Each point is reached from the start by the listed moves, each made 0, 1 or 2 times, or once backwards (-1), plus a little noise. Is the number of moves made odd or even? Then give how often each move was made.
In the rows, zero is written as 128.

Moves:
(1): [204 152 156]
(2): [122 215 144]
(3): [114 118 187]
Start: [141 139 133]
Points:
[227  77 149] => even (1, -1, 0)
[136 139 130] => even (0, 0, 0)
[153 147  70] => odd (0, 0, -1)

Moves:
(1): [158 131 134 140 136 129 113 142 119 129 106]
(2): [126 151 102 128 146 115 117 118 124 116 118]
(3): [118 145 161 140 139 118 106 108 142 150 127]
(4): [126 128 124 143 121 130 124 115 116 136 137]
(5): [121 109 117 129 159 148 126 116 154 133 131]
(6): [125 150 122 128 123 159 123 150 122 130 136]
(7): [129 135 132 127 136 128 149 126 125 130 127]
(8): [131 134 119 136 142 118 125 154 131 129 140]
(9): [143 120 119 135 111 141 138 109 169 136 133]
Start: [127 124 133 141 121 143 100 145 131 149 117]
Points:
[130 142  63 115 170 189 129 173 142 116 107] => even (0, 1, -1, -1, 1, 1, 1, 0, 0)
[140 116 159 137  74 212 142 130 165 175 127] => odd (0, -1, 0, 0, 0, 1, 1, -1, 1)
[134  54  98 145 181 154  93 121 249 157 124] => odd (0, 0, 0, -1, 2, -1, -1, 1, 1)
[131 234 149 177 242 169  58 200 173 191 114] => even (1, 1, 2, -1, 1, 2, 2, 2, 0)
[141 131 114 184 141 198  69 142 119 174 123] => odd (1, 0, 0, 2, 1, 1, 0, 0, 0)

Moves:
(1): [146 114 130 130 116 125 131 146 132 127 134 127 125 131 131 133 130 124
 128]
(2): [137 146 132 134 134 130 134 128 123 135 130 126 134 128 132 122 123 131
 132]
(3): [133 126 141 127 129 129 128 127 124 132 122 122 131 135 123 139 123 131
 132]
(4): [121 124 141 148 126 120 127 127 125 111 125 135 131 128 134 118 117 129
 123]
(5): [134 123 126 127 153 130 131 124 118 117 121 118 133 122 123 122 136 131
 137]
(6): [129 126 131 141 126 144 122 130 127 127 125 125 130 113 127 134 128 124
 125]
(7): [124 124 130 124 124 130 148 126 128 133 126 126 124 123 135 125 132 122
 130]
(8): [122 131 130 124 120 127 122 143 125 132 125 119 132 126 130 126 134 135
 125]
(9): [129 132 122 130 131 121 130 133 146 133 107 127 122 126 124 136 123 118
 130]
(10): [132 126 133 145 133 122 125 124 127 149 124 131 123 133 128 132 144 132
 111]
(11): [113 129 140 127 138 134 133 133 137 127 140 128 123 127 121 131 125 133
 142]
(12): [128 123 123 128 141 151 128 136 125 135 125 142 133 144 145 120 119 131
 114]
(13): [117 126 122 132 129 127 134 127 123 128 131 127 143 130 126 135 132 121
 131]
(14): [135 130 122 134 122 137 128 120 126 124 130 112 129 139 120 130 128 128
 120]
(15): [128 126 121 133 129 128 121 122 136 129 129 115 134 131 160 132 128 132
 135]
(16): [126 139 122 130 132 129 132 132 115 121 128 132 115 129 132 140 132 133
 135]
(17): [128 134 142 121 125 130 127 129 139 113 115 137 137 139 133 133 155 130
 131]
(18): [128 123 122 132 119 131 133 125 132 129 119 130 130 127 124 128 126 150
 127]
Start: [124 151 115 124 127 121 120 129 129 129 141 144 120 132 119 136 130 123
 142]
Points:
[119 133 124 127 118 125 153 182 178  89 142 168  65 184 121 194  76 110
 175] => odd (2, -1, 1, 1, -1, -1, 0, -1, 2, -1, 2, 1, 0, 1, 0, 2, 0, 0)
[130 111 140 146 145  61 120 131 124   7 143 165 146 144 161 141 204 132
 188] => odd (2, -1, -1, 2, 2, -1, -1, -1, -1, 0, 0, -1, 1, -1, 1, 1, 2, 0)
[122 158 110 136 214 180  99 121 105 111  91  94 198 204 141 162 148 121
 137] => odd (-1, 0, 2, 0, 2, 0, -1, 1, 1, 0, 0, 2, 2, 2, 1, 0, 1, -1)
[174 153 173 164 180 181 135 124 117  71 165  83 195 182 114 188 176 143
 202] => odd (2, 2, 2, 0, 2, 1, -1, -1, -1, 0, 2, 0, 2, 2, 1, 0, 2, 0)
[131 176  77 107 158 138 132 153 113 144 149  95 133 128 218  78  93 150
 164] => even (0, 2, -1, 0, 1, -1, 1, 2, 0, -1, 0, 1, -1, 0, 2, 0, -1, 0)
[ 88 204 143 189 163 176 168 115  77 106 118 223 154 125 143 138 192 147
 134] => odd (-1, 2, -1, 1, 0, 2, 1, -1, -1, 1, 0, 1, 2, -1, -1, 2, 2, 1)
[108 135  83 125 146 173  99 132 169 179  92 190 140 127 145 154 108  53
 100] => even (-1, -1, 0, -1, -1, 2, 0, -1, 2, 0, -1, 2, 1, -1, 0, -1, 0, -1)

Moves:
(1): [130 124 126 129 131 129 119 129 128 126 125 126 119 128 123 131 130 124
 135 121 128 127 130 133 139]
(2): [132 134 131 128 128 127 133 124 134 123 123 130 127 131 126 131 132 125
 135 128 130 128 120 129 129]
(3): [125 119 142 122 135 122 120 131 123 129 127 120 132 130 115 130 131 122
 133 139 141 128 134 126 131]
(4): [126 132 127 141 120 127 124 126 126 137 134 126 131 127 119 134 127 127
 126 128 137 125 128 140 125]
(5): [128 126 118 132 137 126 137 132 135 127 125 131 126 132 119 132 128 130
 132 134 116 122 120 123 128]
(6): [122 126 127 128 132 129 125 137 135 133 131 138 134 125 126 122 120 127
 125 135 123 133 133 126 137]
(7): [129 124 137 121 131 132 141 118 121 133 129 139 133 126 131 131 115 131
 136 124 115 129 133 131 118]
(8): [141 129 129 119 116 122 126 130 136 137 137 131 130 128 141 122 134 135
 143 131 135 133 123 123 122]
(9): [125 126 126 138 121 130 140 127 127 134 129 129 133 127 126 133 131 129
 121 122 127 124 128 127 126]
(10): [127 140 124 124 129 129 124 123 128 136 130 129 121 140 123 124 124 132
 122 120 132 123 122 121 135]
(11): [129 123 121 125 139 132 129 120 124 132 143 125 129 131 122 126 131 125
 134 132 125 130 131 131 134]
(12): [120 132 125 129 130 124 130 129 125 127 128 136 125 127 127 122 134 132
 126 122 123 129 133 119 128]
(13): [134 123 122 125 127 129 129 132 126 122 118 128 143 135 120 133 130 135
 129 131 129 126 132 133 137]
(14): [139 134 131 126 118 130 134 130 121 129 123 126 116 133 129 127 128 132
 125 126 131 132 126 129 125]
(15): [131 130 131 127 138 133 128 125 125 135 127 132 126 135 135 124 130 128
 137 130 126 128 130 131 130]
(16): [131 132 125 130 145 116 123 135 142 126 140 135 116 129 128 137 128 133
 120 131 145 130 118 118 133]
(17): [117 122 123 117 120 130 134 135 123 128 131 124 123 132 125 138 135 130
 116 135 118 119 120 142 128]
(18): [136 137 131 129 132 133 130 131 127 141 130 120 122 121 127 129 125 137
 127 134 120 133 129 130 134]
(19): [125 126 137 114 116 129 116 123 133 129 127 120 116 142 136 133 119 136
 143 134 128 138 136 138 132]
(20): [134 128 125 129 123 115 133 122 123 126 128 120 120 122 128 121 132 133
 123 135 132 127 132 132 138]
(21): [121 132 124 125 138 133 139 127 117 126 126 125 116 120 130 116 133 129
 130 122 137 128 124 127 130]
(22): [132 132 126 132 138 130 124 130 120 137 115 127 122 125 128 136 134 125
 122 128 139 139 114 119 130]
(23): [124 136 123 119 127 121 125 132 144 126 123 128 115 129 131 137 124 113
 125 121 127 128 135 129 111]
(24): [129 116 126 135 131 116 119 139 134 132 136 121 135 127 132 132 133 126
 129 122 132 139 123 142 131]
Start: [133 124 134 131 116 114 135 130 123 127 127 132 132 121 120 129 118 119
 114 122 123 151 128 146 120]
Points:
[136 139 180 106  78 121 134  84  66 174 122 118 101 165  99 157 107 119
  82 112 177 163 121 100  93] => even (-1, -1, 2, 0, -1, -1, 1, 0, 2, 2, 1, 0, -1, 2, -1, 0, 0, -1, 1, 0, -1, 2, 0, -1)
[133 100 103 157 167  78 146 170 120 134 199 125 150  73 111 133 176 147
 102 124 185 173  85 173 160] => even (0, 1, 0, 1, -1, 0, 0, 1, 0, -1, 1, 1, 1, -1, -1, 2, 1, 1, -1, 0, 2, 0, -1, 2)
[136 132 129 101  87 134 115 118 113 132  87 125 133 200  88 207  89 112
  96 100 131 137 113 182 105] => odd (0, 0, 0, 1, 0, -1, 1, -1, 0, 2, 0, -1, 2, 1, 0, 0, 1, -1, 1, -1, -1, 1, 1, 0)
[147 130 122 127 129  86 160 122  69 130  97 106  66 125  90 131 118 147
 122  95 145 183 112 194 162] => even (1, 1, 0, 1, 1, 0, 2, -1, -1, 1, 0, 1, 1, 2, -1, 0, 0, 0, 1, 2, 2, 1, 0, 2)
[200 169 176  76 121 138 199 123 148 138 106 165  96 110 177 150 115 122
 173  98 117 144 132 145  55] => even (1, 2, 0, -1, -1, -1, 2, 2, 1, -1, -1, -1, 1, 1, 2, 1, 0, 2, -1, -1, 1, -1, 2, -1)
[127 140  32  96 249 102 185 161 114 144 145 179  95 130 113 109 181 162
  91 156 121 144  51  90 183] => even (-1, 0, -1, -1, 2, 1, 0, 1, -1, 1, 2, 2, 2, -1, 2, 2, 2, 0, -1, 1, 2, 2, 0, 0)
[134 151  62 131 135 154 226 107  72 204 129 145  91 111  79 119 150 125
 111 124  84 110 111 196 167] => odd (2, 1, -1, 2, 1, 2, 1, 1, 2, 1, 2, 0, 1, 0, 2, -1, 2, 1, -1, 2, 2, 1, 1, -1)
[159 125 165  93 118  51  96 152 146 126 116  98 121  89 148 116 148 106
 165 126 192 188 167 147  93] => odd (0, 0, 2, 0, -1, -1, 0, 2, -1, -1, -1, 1, 1, -1, 0, 0, -1, 1, 0, 1, 1, 0, 2, 1)
[121 137  85  89 141 107 185 158  89 115 110  97  59 148  58 137 158 113
  64  82 114 112 129 188 168] => even (2, 1, 1, -1, 0, 0, 0, -1, 1, 2, 1, 1, 2, 2, 0, 0, 2, 1, -1, 1, 2, -1, 2, 1)
[134  95 110 151 187  98 133 139 101 186 193 116 127 165  86 164 171 120
  88 129 133 139  54 159 157] => even (0, 0, 1, 0, 1, -1, 0, 0, 1, 2, 2, 0, -1, 0, 2, 1, 2, 0, -1, 0, -1, 1, -1, 2)

Moves:
(1): [119 127 131 130 135 118 125 136 128 127 123 136 138 130 119 127 134 125
 123 138 124 136 121 124 132]
(2): [128 123 132 127 131 130 128 133 136 125 123 129 124 118 132 120 123 124
 135 129 126 130 122 131 119]
(3): [129 120 136 139 120 127 112 124 129 126 126 133 126 124 124 133 128 137
 130 134 123 126 142 139 130]
(4): [125 129 120 133 132 127 128 130 119 120 129 143 119 122 123 134 125 122
 129 127 118 122 137 126 132]
(5): [132 121 134 119 129 126 121 124 118 143 135 123 139 125 133 127 118 125
 128 129 128 123 132 126 129]
(6): [122 132 128 118 129 130 124 137 123 134 128 133 127 140 126 124 130 135
 117 132 139 126 125 137 124]
(7): [132 132 129 130 126 125 133 130 127 124 128 128 131 124 128 128 131 125
 127 131 137 120 115 126 132]
(8): [125 130 149 123 121 117 128 131 136 128 134 130 144 132 116 129 118 128
 133 125 128 129 132 142 133]
(9): [123 128 118 133 130 129 135 120 122 133 126 132 119 127 128 135 128 119
 127 125 122 135 120 127 126]
(10): [104 128 139 123 128 112 125 113 136 132 136 128 124 127 122 153 123 140
 140 135 139 148 120 108 114]
(11): [117 133 131 130 125 135 108 127 141 124 146 130 125 120 125 152 130 118
 116 120 129 113 136 127 126]
(12): [138 123 122 134 128 133 133 119 124 125 118 124 127 133 117 123 130 127
 119 131 134 120 140 126 108]
(13): [128 129 135 139 131 137 139 135 132 126 126 133 148 124 119 140 137 129
 139 130 127 121 121 116 143]
(14): [136 125 116 121 125 112 134 124 140 126 122 137 129 131 146 135 112 136
 132 125 130 121 130 130 141]
(15): [133 139 133 123 115 128 126 125 133 128 115 132 131 119 114 127 124 138
 135 127 130 129 129 120 122]
(16): [148 128 134 129 125 133 126 120 124 120 135 121 139 125 133 136 106 124
 136 130 137 132 124 129 125]
(17): [131 135 132 135 123 134 126 135 124 131 124 138 113 119 125 122 128 122
 120 139 143 140 125 123 120]
(18): [123 126 131 137 142 133 126 132 129 123 144 122 131 114 141 116 130 121
 134 134 124 145 127 143 116]
(19): [119 115 140 132 151 125 111 120 134 136 111 121 122 142 131 133 133 139
 142 114 119 138 132 130 125]
(20): [140 129 125 129 130 130 130 134 125 121 131 119 126 123 118 127 129 126
 130 119 138 126 126 131 119]
(21): [122 141 131 135 134 121 124 133 113 132 131 111 118 135 128 125 112 120
 124 124 122 111 131 120 122]
(22): [126 134 121 120 128 117 124 130 130 130 127 136 110 133 130 145 135 126
 137 134 119 122 122 132 121]
(23): [129 130 131 117 127 126 121 144 119 129 120 136 134 125 143 136 122 119
 123 140 135 134 133 137 129]
(24): [131 125 123 128 132 120 124 128 134 121 126 127 120 124 124 128 128 129
 135 135 128 126 131 143 128]
Start: [125 127 121 129 119 138 127 133 135 123 116 132 132 131 117 123 119 129
 128 133 137 126 133 125 126]
Points:
[146 131  36 133 154 146 169 140 143  86 107 193 133 178  96 210 165  98
 112 144 122  64 120 160 146] => odd (1, -1, -1, 1, -1, 2, 0, 0, 2, -1, 1, 2, 2, 1, -1, 1, -1, 0, 0, 0, -1, 2, 0, 1)
[170 164 226 142  86 121 127 141  82 141  89 115 220 127   7  96  37 120
 155 153 156  88 117  53 101] => even (2, 1, 0, 1, 2, 0, 1, 2, -1, 0, -1, 1, 1, -1, 2, 2, 1, -1, 0, 0, 2, 0, -1, -1)
[151 168 156 155  68 190 107 112 158 136 197 139 199  38 149 180  96 125
 140 152 174  91 106  72 156] => odd (-1, -1, 1, -1, 2, 0, 2, -1, 0, 0, 2, -1, 2, 1, 2, 1, 1, 2, -1, -1, 0, 0, -1, -1)
[140 152 100 131 125 168  96 140 133 100  96 149 117  98  84 124 121 105
 124 147 108 111 151 124 116] => even (1, 0, -1, 1, 0, 0, -1, -1, 0, -1, 1, 0, 0, -1, 2, 1, 0, 0, 0, -1, 0, 0, 0, 2)
[  9 175 200 111 154 113  51 173 137 155 203 142 125  98 109 237 108  98
 159 176 140  67  81  73  91] => even (0, 2, 0, 1, 2, 2, 2, 0, -1, 2, 2, -1, 2, -1, 0, 0, 0, 1, 0, -1, 2, 2, 0, 0)
[ 99 123 140 139 151  84  34 129 164 134  70 117 121 186 127 158  98 151
  96 122 120  25 211 227 117] => odd (0, -1, 2, -1, 0, 2, 2, 1, 1, -1, 2, 2, 0, 2, 1, -1, -1, 1, 2, -1, 2, 0, 1, 2)
[ 33 161 156 197  85 143  60 122 137  87 140 187  53  51  31 149 123 101
  62 199 166 141 182  86  20] => odd (1, 1, 2, 2, -1, 0, 1, 0, 0, 2, 2, 2, -1, -1, 1, -1, 2, 1, -1, -1, 1, -1, 0, 0)
[109 221 108  95  69  85 105 201 135  97 133 205 104  76  89 150  67  91
  58 145 205  79 138 122 154] => even (1, -1, -1, 2, 0, 1, 2, 1, 0, 0, 2, -1, -1, 2, 2, -1, 2, 0, -1, 1, 1, -1, 1, 1)

Moves:
(1): [154 115 129 129 130 134 122 134 117 120 147 130 120 117 112 131 128 140
 123 141 127 123 113 130 132 119 140]
(2): [134 135 133 122 127 142 133 129 130 117 111 127 135 122 134 121 131 132
 128 127 128 129 123 116 129 122 129]
(3): [133 132 122 126 124 121 117 120 118 132 123 132 124 126 124 128 122 134
 123 120 124 119 133 112 122 133 136]
(4): [125 123 121 115 134 138 132 141 128 128 123 129 140 132 127 137 129 136
 129 130 136 135 122 131 117 117 123]
(5): [129 123 128 141 119 125 130 129 139 134 136 122 127 134 128 131 114 123
 132 132 121 133 126 136 120 137 123]
(6): [130 131 131 119 139 133 131 131 125 135 124 138 120 129 139 131 126 129
 133 127 125 134 122 123 128 130 131]
(7): [124 128 127 111 117 141 134 120 119 122 123 118 128 121 125 127 138 148
 111 147 131 134 124 120 132 125 130]
(8): [137 133 133 127 128 130 125 123 138 132 128 128 132 116 125 131 131 126
 124 128 130 131 131 122 127 127 122]
(9): [124 125 124 135 129 119 131 119 132 123 130 127 123 130 118 116 123 126
 125 123 127 129 126 141 127 126 131]
(10): [136 126 137 124 128 122 125 127 135 130 119 126 126 123 133 128 132 126
 123 125 124 129 123 132 123 131 127]
(11): [118 130 132 128 121 136 129 132 142 136 130 125 135 121 134 121 126 134
 141 123 127 124 132 138 133 127 128]
(12): [124 140 125 134 112 126 136 129 132 137 129 131 127 127 127 137 110 131
 121 131 138 114 123 117 130 137 128]
(13): [139 123 122 129 134 119 128 121 120 131 124 122 135 130 120 125 126 126
 136 118 137 123 127 124 131 130 123]
(14): [128 111 124 115 130 120 137 115 131 137 113 145 132 126 122 138 136 126
 140 122 126 124 138 110 115 124 122]
(15): [116 128 129 121 133 128 135 129 124 118 126 122 126 129 137 132 128 138
 120 118 130 131 134 122 127 125 126]
(16): [138 131 142 123 118 119 118 131 135 145 131 126 133 124 128 121 131 128
 119 139 108 127 120 128 132 117 134]
(17): [129 129 120 132 122 123 130 132 129 119 125 120 126 119 121 128 128 127
 124 128 131 136 119 129 134 131 126]
(18): [135 124 123 132 126 127 133 133 119 129 119 128 131 128 126 123 131 121
 127 125 134 136 136 137 134 124 119]
(19): [137 127 129 140 134 125 119 128 131 137 134 131 119 139 118 122 130 128
 128 124 117 122 131 133 132 130 124]
(20): [144 135 126 117 130 139 121 136 138 126 121 129 125 133 126 126 117 122
 140 121 126 124 131 131 139 135 126]
(21): [126 129 134 124 124 120 132 119 116 139 126 118 126 118 121 124 146 123
 123 132 123 127 135 126 117 112 115]
(22): [124 122 140 121 133 133 133 139 128 136 128 126 122 132 122 132 129 127
 128 128 128 137 128 131 125 131 137]
(23): [130 114 119 127 150 129 129 132 117 130 111 119 121 127 117 137 118 121
 122 127 124 127 117 134 137 130 139]
(24): [124 131 136 127 119 117 129 121 125 120 118 133 123 121 125 147 124 130
 124 119 125 132 115 132 128 135 131]
Start: [129 122 132 118 134 125 129 124 148 137 130 125 124 137 121 133 117 125
 109 126 129 127 128 126 109 123 134]
Points:
[143 173 129  62 123 183 169 131 178 174  35 134 138 113 148 135  62 111
 114 109 161 132 139 105 148 146 116] => even (-1, 1, 0, 0, 0, 2, 1, 2, 1, 0, 1, 2, 0, 0, 0, 0, -1, 2, -1, 2, 0, 0, 1, 0)
[199 139 101  83 120 234 142 183 129  54 120 100 115 111 114 155  77 209
  96 138 166 162  96 136 184 132 125] => odd (2, 1, 0, 1, 1, 1, 2, 1, -1, -1, 1, 0, 0, -1, 2, -1, 1, 2, 1, 2, -1, -1, 0, 1)
[199 123 167  71 168 132  98 161 120 180 112 132  95 191 140  88 161 119
 110  99  78 140 195 118 108 100 103] => odd (0, 0, 1, 0, 0, 1, 0, -1, -1, 1, -1, -1, 0, 0, 2, 1, -1, 2, 2, 2, 1, 1, -1, -1)
[167 102 116  97 102  38 116  44 112 121  65 144 108  53  83 176 148 126
  55 115 125 174  93 100  73 135 130] => even (0, -1, 2, 0, 0, 1, 1, 2, 1, 2, -1, -1, 0, 1, -1, 0, 2, 1, -1, -1, 0, -1, 0, 2)
[149  97 109  66 156 162 153 110  73 222 138 180  81 138  40 165 148 188
  46 183 160 120 147  49  54  94 144] => odd (1, -1, 2, 2, -1, 2, 2, 2, 1, -1, -1, 2, -1, 1, -1, -1, -1, 1, 2, -1, 1, 2, 0, -1)
[190 120 131  13 107 199 160 119  89 163  89 110 146  39  44 148 180 235
 106 138 184 124 121   7  84  64 115] => odd (2, 2, 2, 2, -1, 1, 2, 2, -1, -1, 2, 1, 2, 1, 0, -1, 2, 0, 1, 0, 2, 2, -1, 0)
[226   8  91  68 223 162 172 123  62 125  67  97  99 106   9 146 147 124
 128 157 143 159  86  74 102  93 154] => even (2, 2, 0, 0, 1, 1, 1, 0, 0, -1, -1, -1, 2, 2, -1, -1, 2, 0, 0, 0, 1, 2, 2, -1)

Moves:
(1): [124 121 123 137 132 127 126 122 132 122 135 129 123 129 129 123 133 130
 129 131 129 125 116 132 126 120 125]
(2): [117 126 113 133 138 118 132 111 129 138 146 123 118 135 108 128 140 145
 115 129 121 129 134 126 129 121 125]
(3): [122 131 132 132 127 131 119 132 129 118 120 131 122 134 129 122 121 128
 124 139 129 129 143 123 130 122 134]
(4): [124 127 130 124 141 123 134 139 124 127 135 129 141 126 133 136 132 127
 136 124 129 118 128 131 126 126 136]
(5): [128 129 135 120 134 113 126 134 123 144 127 143 122 122 128 134 137 127
 122 136 127 130 123 127 136 123 133]
(6): [122 130 127 119 129 130 124 129 130 137 146 131 131 149 127 138 124 133
 122 126 121 132 127 125 120 120 128]
(7): [119 121 126 120 130 131 128 128 122 116 122 126 134 130 135 124 136 136
 133 123 134 127 126 124 132 122 125]
(8): [119 125 133 141 131 116 128 126 126 130 126 126 119 123 137 132 127 134
 125 127 130 132 128 122 123 123 126]
(9): [135 115 130 127 121 129 135 124 116 105 154 123 142 122 135 140 133 127
 134 127 135 135 127 134 130 135 134]
(10): [138 135 126 133 130 119 132 123 128 129 125 120 115 134 124 114 132 129
 115 137 126 128 117 130 124 140 119]
(11): [119  99 136 132 117 125 136 133 153 124 131 133 122 133 138 127 116 134
 145 121 137 133 135 137 119 131 121]
(12): [135 133 143 132 115 118 121 128 148 124 115 132 134 135 115 128 122 127
 120 130 127 129 119 124 122 141 123]
(13): [129 135 120 133 149 120 132 125 123 143 127 132 127 134 114 126 127 141
 127 134 132 131 118 135 140 133 125]
(14): [131 122 133 129 136 126 129 124 125 137 122 126 118 127 123 136 128 125
 132 129 134 129 128 114 120 115 132]
(15): [124 129 137 126 132 130 124 124 124 126 125 126 133 121 135 127 131 121
 139 132 127 132 132 125 125 128 124]
(16): [119 146 128 120 130 126 139 100 115 135 130 133 127 146 131 141 144 124
 125 138 124 128 121 119 124 129 131]
(17): [122 114 131 140 135 118 124 129 128 131 106 128 117 121 125 112 115 136
 126 136 115 122 130 124 132 123 128]
(18): [120 124 134 131 120 135 129 118 124 135 118 119 122 130 128 133 130 128
 123 129 133 137 124 138 105 117 126]
(19): [131 129 121 130 139 131 132 115 130 123 130 132 135 135 135 120 134 132
 121 128 131 129 131 132 130 128 123]
(20): [128 122 130 135 131 130 130 123 122 119 133 126 118 125 127 127 138 129
 124 121 129 135 120 129 121 137 131]
(21): [142 121 118 146 131 126 122 135 129 140 127 116 121 111 135 129 147 136
 134 144 136 131 111 124 110 145 139]
(22): [134 122 127 124 126 136 128 139 131 120 128 137 129 118 126 129 121 140
 131 124 123 113 131 131 137 133 119]
(23): [128 128 121 119 124 130 131 126 129 117 136 126 132 132 125 143 124 115
 129 130 122 141 131 130 122 133 124]
(24): [123 122 131 125 129 125 117 129 120 124 125 136 130 126 130 120 119 120
 120 123 136 121 133 127 137 136 128]
Start: [107 142 138 127 132 135 131 125 126 143 120 142 134 119 126 117 123 101
 123 142 118 130 122 134 130 110 125]
Points:
[ 38  84 164 144 120 111 115  77 121  65 113 147 103 123  86 131  78 106
 100 155 109  83 175  97 123  51 110] => even (2, 2, 2, 1, -1, -1, 0, 1, 1, 0, 0, 1, -1, 2, 0, 1, 1, 1, -1, -1, -1, 2, 1, 2)
[123 141 106 176 189  21 159  99 146 180 103 147 115  98 112 106 231 210
  71 188 104 115  56 105 136 173 111] => even (-1, 2, -1, 1, 2, -1, 2, 2, 0, 1, 0, 2, 0, -1, -1, 1, 1, -1, 2, 0, 2, 1, 0, -1)
[105  80 116 124  79 192 134 141 168 154 205 137  93 126 139 202 120 118
 155 134 110 148 107 146  48  65 122] => even (2, 0, 0, -1, 0, 2, -1, 0, 0, -1, 1, -1, -1, 1, -1, 0, -1, 1, -1, 0, 1, 2, 1, -1)
[ 57 157 113  82 205 140 122  86  82 126 198 149 146 190  89 132 157 101
  69  75 112  99 156  78 132  67 130] => odd (0, 2, 0, 2, -1, 2, 1, 0, -1, 0, -1, 0, -1, 2, 0, 0, -1, -1, 1, 2, -1, 0, 0, 2)
[ 87 143 135 119 169 120 121 174 188 158 193 171  98 173  29 160  93 154
  93 120  78  86 156 105 130  52 128] => even (1, 2, 2, 2, 0, 2, -1, 0, -1, 0, 0, 1, 0, 2, -1, -1, -1, -1, -1, 1, -1, 2, 0, -1)
[129  76 126 217 159  69 123  87  99 112 123  62  77  50  86 116 220 159
  66 155 155 155  18 129  36 162 106] => odd (1, 2, -1, 1, 0, -1, 2, 2, 1, 2, -1, 2, 0, 1, 0, -1, 0, 2, 0, 2, 2, 1, 1, 1)
[ 66 155 134 164 151  87 137   7  53  52 100 109 134 155 126  65 161 128
  26 192 106 117 153 109 129 142 119] => odd (-1, 2, 2, 1, -1, -1, 1, 1, 2, 2, -1, 1, -1, -1, 0, 2, 2, 1, 2, 0, 0, 0, 0, 2)
